Every row gives one point. Two turns around zero, p and q, are shown by what they do to some points. Where does a point land after both, in the order given? Backwards means that the second turn is done in reverse. Each puzzle has new turns, and all numbers are rounded.

Turn p:
[  4  13 -15] => [  7   7 -17]
[-30  14   9] => [27  9 20]
[-25 -56 -16] => [-42  36  31]
[50 29 22] => [  8 -52 -33]
Turn q:
[ 43 -33  27] => [ 46 -30 -25]
[-14   4  21] => [11 23  0]
[-28  52 -21] => [-53  33   1]
[  0 -23 -27] => [ -4 -27  23]
Where do these land?
q, then p: [  2   5 -15] => [ 0  8 14]
p, then q backwards: [ 19 -22 -20] => [  4  33 -13]
p, then q backwards: [-27  31  69] => [ -2 -80  -5]
p, then q: [-15  -8 -28] => [-25  18 -12]
p, then q backwards: [-30 -20  19] => [-34 -17 -14]
q, then p: [ 52  14 -25] => [-33  48  11]

Turn p:
[ 42 -44  18] => [ 56 -23  20]
[-49  22 -28] => [-51  33   3]
[29 12 -3] => [  1 -31  -6]
[-22  11  13] => [ -6  21 -17]
Turn q:
[-25 -39  15] => [-47  10 -10]
[ 36  26 -21] => [ 39 -19  23]
[-22  -4  24] => [-14  25 -15]
[  7 -29   3] => [-26  -4  15]
[  9  49 -60] => [ 58 -49 -16]
[-5 -3 39] => [-11  38   3]
Where do these land?
q, then p: [ 26 -33  37] => [  0  30 -47]
p, then q: [  5  22 -23] => [-24   0 -22]
p, then q: [ 25 -18  49] => [ 14 -28  49]
q, then p: [17  1 10] => [  8  -2 -18]
p, then q: [-46  26 -27] => [ 12  12 -57]
q, then p: [-26   2 -46] => [ 4  1 53]

Turn p:
[-38 -26 -19   0] => [-3 15 -1 47]
[ 35  12  15 -18] => [  7 -14 -19 -36]
[ 21 -23 -16  26] => [ 20 -31  18  14]
[-47  38  53 -25] => [-65  45 -17 -24]
[21 13  9 49] => [ -4 -26  46 -18]
[-10  24 -20 -13] => [14 32  1 -6]
[ 19 -38 -22 -19] => [ 31 -22 -27  23]
Turn q:
[  4 -17  24  31] => [-16 -28 -22 -17]
[ -5  -9 -34  -3] => [-19  11  23  16]
[16 59 16  9] => [ 30  15 -48  24]
[ 12 -66  -5 -30] => [-25   8  44 -52]
[-28  34  -2  -6] => [30 -6  2 32]
Where do these land?
q, then p: [ 18 -20   0 -31] => [-10  17 -23 -27]
q, then p: [-11  -5  35  29] => [ 22 -14 -18  35]
q, then p: [ -6 -41 -20 -21] => [-44   7 -22 -10]
p, then q backwards: [-24  76  12  15] => [ 42 -45 -26 -48]
q, then p backwards: [ 22 -10 -27   9] => [-30   9  19  -2]

Turn p:
[ 29  25 -38 -17   6 -28] => [ 11 -26 -53   4 -18  -5]
[-17  36   2  -8  30 -47] => [ 44   5 -32 -32   6 -28]
[-10  37 -15  43   9 -26] => [ -2   6 -41 -22  43 -16]
[  4  25  16  31 -19   3] => [-23  29 -12   5  20 -17]
[-27 -46  48  -1 -50  22] => [-26  12  80  20   1 -23]
[-24   6  19   0 -18  38] => [-30  25  29 -17  -8   1]
[ 50 -48   0 -16  27  47] => [  6  -2  19  45 -25  71]
[ -5 -34 -32 -31  16  -8] => [ 21 -48  11  -4 -17  18]
Turn q:
[-11  42  40 -24  41 -32] => [ -1  -5  51 -50 -15 -38]
[ 29  23 -44   2 -22   3] => [ 15  28 -37 -18 -10  31]
[-44  -3  16 -19 -22 -49] => [-24 -31   6   4 -57 -24]
[  1 -31  12 -33   8  51] => [-27  36  15  38  33 -12]
[ 11   8 -43  42  20  29] => [41  7  0  4 24 52]
[ 20 -47 -29  12 -26 -11] => [ 19  -4 -50  38  -3  -2]
[-6  8 48 20  0  8] => [-23 -32  15 -16  27  -8]
Where do these land?
p, then q: [ 13  -5 -20 -29 -47  15] => [-25 -40 -14  30 -23  10]
q, then p: [ 18 -18 -18  30 -36 -18] => [-22 -45 -11   8   6  28]
p, then q: [10 30 64 47 30 21] => [ 12  23  39 -74   7  32]
p, then q: [ 13 -31 -21  49 -11  17] => [ 15 -17  48  28  24  14]
p, then q: [-60 -20  15 -34   1 -15] => [-27   2 -15 -12   2 -67]
q, then p: [  0  43 -27 -39  23  -8] => [-16  32 -15   1 -44 -35]
p, then q backwards: [  5   1   7 -23  40 -13] => [ 11   7 -36  15  17 -20]
